Rows are points. The ring and each string are closed loops that go straight from each point to the next, and from the last back to the first. Before rounding, they use only three directions, however many columns there are. How many times does the string pass through the ring? Passing back the other way cancels.

Ring:
[[-6.4 -3.2 -0.3 -0.7]
 [-2.2 -3.4 -1.1 -3.1]
 [ 5.5 -2.4 -0.6 -3.7]
 [ 5.8 -2.3  1.8 -1.1]
 [ 2.2 -2.3  4.7  3.1]
 [-3.2 -1.3  4.5  6.0]
 [-5.8 -0.9  2.5  5.5]
 [-7.8 -1.7  0.6  2.9]]
String, 30 rows:
[[ -3.2  -2.1   3.2   3.6]
 [ -0.5  -1.0   2.1   3.1]
 [  2.0  -0.3   1.8   3.1]
 [  3.6  -0.7   3.0   3.2]
 [  2.8  -3.9   8.6   4.6]
 [  2.9  -3.5   5.4   1.8]
 [  1.6  -3.4   3.9   0.8]
 [  2.0  -2.1   1.3   0.0]
 [  2.1  -1.2   0.0  -0.2]
 [  9.2  -1.1  -1.0  -3.3]
 [ 10.6  -2.0  -0.1  -4.1]
 [  7.9  -3.4   2.4  -2.7]
 [  4.0  -3.9   3.9  -0.6]
 [  0.6  -2.1   1.6   0.7]
 [  4.4  -0.8   0.5   0.2]
 [  5.6  -0.5   1.4   1.3]
 [  0.2  -3.4   8.9   6.5]
 [ -4.1  -3.7   9.7   8.2]
 [ -4.6  -2.8   6.4   6.4]
 [ -2.4  -2.2   2.5   2.3]
 [ -1.3   0.0   0.6   3.4]
 [ -5.0   0.2   1.3   5.5]
 [ -9.3   0.0   1.9   7.2]
 [-11.9  -2.2   3.9   6.9]
 [ -6.8  -2.4   2.7   3.8]
 [ -2.2  -1.6   1.0   1.7]
 [ -2.1  -0.2  -0.4   2.3]
 [ -6.9   0.2   1.0   5.8]
 [ -9.6  -0.8   4.0   8.3]
 [ -9.3  -2.2   6.2   8.5]]
Times through: 5

Ring (7 x 9):
[[-2.1 -8.0  5.6 -2.8 -1.3  3.6 -3.5 -3.6 -3.4]
 [-1.7 -4.6  3.3  0.0 -0.2  0.4 -2.6 -1.0 -4.8]
 [-0.3  6.0 -2.9  3.7  1.8 -4.9  0.3  1.8 -1.7]
 [ 0.3  8.1 -5.9  2.1  1.8 -5.4  2.3  2.9  0.0]
 [ 0.2  6.8 -5.1 -0.5  1.0 -3.0  2.2  0.6  2.7]
 [-1.0  1.8  2.1 -2.5 -0.4  2.6 -1.9 -6.5  6.0]
 [-1.8 -3.6  5.7 -3.3 -1.2  4.8 -3.7 -7.7  3.5]]
String:
[[ -1.6  -9.8   1.2  -2.8  -1.0   0.1  -0.6   3.8 -10.7]
 [ -1.1  -0.9   1.2  -0.8   0.0   0.2  -1.3  -1.8  -0.9]
 [ -2.3  -3.8   8.3   0.1  -0.6   4.0  -5.8  -8.3   1.6]
 [ -2.1  -3.8   7.5  -1.1  -0.8   4.3  -5.1  -8.2   2.2]
 [ -1.8  -0.1   6.7   0.1  -0.2   3.5  -5.0  -9.1   4.9]
 [ -2.7  -5.3  11.9  -3.1  -1.8   8.7  -7.6 -14.5   7.6]
 [ -1.8  -8.8   4.3  -6.5  -2.1   5.4  -2.2  -4.2  -1.1]
 [ -1.1  -4.0   0.7  -3.6  -0.9   1.5  -0.5  -1.0  -2.0]
 [ -1.3   1.0   3.1  -0.1   0.1   1.3  -2.7  -5.3   2.9]
 [ -1.7  -1.5   5.7  -1.1  -0.5   3.5  -4.1  -7.6   3.5]
 [ -2.5  -5.1  10.1  -1.7  -1.2   6.4  -6.7 -11.1   4.1]
 [ -2.5 -14.2   6.5  -6.2  -2.6   5.7  -3.3  -2.6  -6.5]
 [ -1.7  -9.5   2.5  -4.2  -1.5   2.2  -1.2   0.7  -7.0]
 [ -2.1 -10.4   4.0  -2.3  -1.2   1.7  -2.4   0.8  -9.0]
 [ -1.1  -3.4   0.0  -1.4  -0.2  -0.6  -0.4   1.3  -4.9]
 [ -1.0  -2.3  -0.9   0.1   0.3  -2.3   0.0   2.9  -6.4]
 [ -0.7   3.7  -1.5   4.4   1.7  -4.9  -0.5   2.4  -4.3]
 [ -0.4   9.5  -1.9   7.2   2.8  -6.3  -1.0   0.5  -0.4]
 [ -0.1   2.9  -5.0   1.5   1.3  -5.3   2.1   5.4  -5.5]
 [ -0.6   0.9  -1.8  -0.3   0.5  -2.0   0.4   1.1  -2.3]
 [ -0.5   7.4  -0.6   4.2   1.8  -3.5  -1.3  -1.9   1.9]
 [ -0.3  11.0  -1.7   7.6   3.0  -6.3  -1.2  -0.6   1.3]
 [ -0.9   3.7   0.8   2.1   1.0  -1.5  -1.7  -2.7   1.3]
 [ -1.1   6.3   2.5   5.9   1.9  -2.8  -3.4  -3.9   1.6]
 [ -1.6  -0.3   3.6   4.5   1.1  -2.2  -3.5  -1.1  -4.5]]
Times through: 3

Ring, 8 rows:
[[ 6.2 -0.4 -0.3 -4.3 -1.7 -8.0  1.3 -2.7  0.4 -0.9  5.8 -1.2]
 [ 5.5  2.1  1.4 -2.2  2.4 -9.0  0.8 -6.8  2.5 -2.9  5.4 -0.4]
 [ 0.8  3.2  1.7  2.9  5.6 -6.3 -1.2 -8.9  3.0 -2.2  0.8  2.2]
 [-4.6  2.4 -0.1  7.1  6.1 -1.6 -3.4 -7.2  1.7  0.8 -5.0  4.2]
 [-7.2  1.1 -2.1  7.6  4.9  1.2 -4.3 -3.9  0.4  3.2 -7.7  3.9]
 [-5.9 -1.1 -4.1  4.6  1.1  1.8 -3.6  0.6 -1.3  5.0 -6.7  2.1]
 [-2.2 -2.5 -4.3  0.9 -2.4 -0.1 -2.0  2.5 -2.3  4.8 -3.2  0.8]
 [ 3.2 -2.6 -2.7 -3.1 -4.2 -4.2  0.2  1.4 -1.9  2.4  2.3 -0.5]]
String:
[[  2.0   5.6   1.8   0.2   9.1  -8.5  -0.5  -9.8   6.0  -4.3   3.0  -1.6]
 [  2.3   6.2   3.1   1.6  10.0  -9.2  -0.5 -12.2   6.4  -5.3   3.1  -0.1]
 [  1.9   3.3   2.9   3.4   5.3  -7.3  -0.9 -10.6   2.8  -3.1   1.7   3.5]
 [  0.4  -1.2  -0.1   3.2  -1.2  -3.3  -1.5  -4.1  -1.7   1.5  -1.0   4.7]
 [  0.4   1.1  -0.3   1.7   2.4  -4.5  -1.2  -4.9   1.1   0.1   0.0   1.5]
 [  3.5   5.5   2.1  -0.9   8.5  -9.5   0.1 -10.0   6.1  -4.9   4.4  -2.0]
 [  6.8   5.9   3.1  -3.4   8.1 -12.3   1.5 -11.0   6.8  -6.6   7.9  -3.1]
 [  7.5   2.4   2.1  -3.7   2.2 -10.8   1.7  -7.6   3.0  -4.1   7.6  -1.1]
 [  4.0  -2.6  -0.1  -0.1  -4.6  -5.2   0.0  -2.6  -2.8   1.2   2.4   3.7]
 [  1.4  -0.8  -1.0   0.5  -0.8  -4.1  -0.8  -2.7  -0.7   1.2   0.5   1.8]
 [  5.2   1.2  -1.2  -5.3   1.2  -8.0   1.1  -2.3   2.4  -1.3   5.5  -4.0]
 [  6.7  -0.2  -2.6  -8.4  -1.5  -8.1   1.9   1.1   1.5  -0.4   6.9  -6.0]
 [  3.7  -4.0  -3.6  -4.3  -6.5  -3.7   0.4   3.6  -3.2   3.5   2.5  -0.9]
 [  0.5  -4.4  -2.7   1.0  -6.3  -1.3  -1.2   1.6  -4.6   4.5  -1.3   3.7]
 [ -0.3  -2.6  -2.6   1.1  -3.2  -1.7  -1.5   0.3  -2.6   3.6  -1.6   2.4]
 [ -1.0   0.2  -3.7  -1.4   1.5  -2.5  -1.3   0.7   1.0   2.3  -0.9  -2.6]
 [ -1.7  -1.4  -5.7  -2.5  -0.7  -0.9  -1.4   4.4  -0.4   4.4  -1.9  -3.6]
 [ -1.1  -5.0  -5.1  -0.3  -6.6   0.6  -1.6   5.3  -4.7   6.3  -2.7   1.4]
 [ -0.2  -5.7  -3.6   1.3  -8.2   0.1  -1.5   3.4  -6.0   6.0  -2.3   4.4]
 [ -0.1  -1.4  -1.9   1.2  -1.3  -2.6  -1.4  -1.3  -1.4   2.4  -1.0   2.0]
 [  1.3  -0.4  -2.3  -1.4  -0.2  -4.1  -0.6  -0.8   0.1   1.4   0.9  -0.9]
 [  6.0  -1.1  -2.5  -6.9  -2.6  -7.1   1.5   1.1   0.3   0.4   5.8  -4.2]
 [  7.6   0.0  -1.2  -7.5  -1.5  -9.1   2.1  -1.1   1.4  -1.4   7.7  -4.3]
 [  7.9   2.2   0.1  -7.2   1.9 -10.7   2.2  -4.1   3.6  -3.4   8.5  -5.0]
 [  9.8   3.3   1.7  -7.5   3.1 -12.9   2.8  -6.8   4.7  -5.4  10.5  -4.8]
 [  7.3   0.4   2.0  -2.6  -0.8  -9.5   1.4  -6.5   0.7  -2.6   6.6   1.2]
 [  2.5  -1.0   0.4   1.4  -1.5  -5.0  -0.6  -4.5  -1.2   0.5   1.3   3.7]
 [  1.6   1.8   0.5   0.9   3.2  -6.0  -0.7  -6.2   1.9  -1.2   1.4   1.1]]
Times through: 5
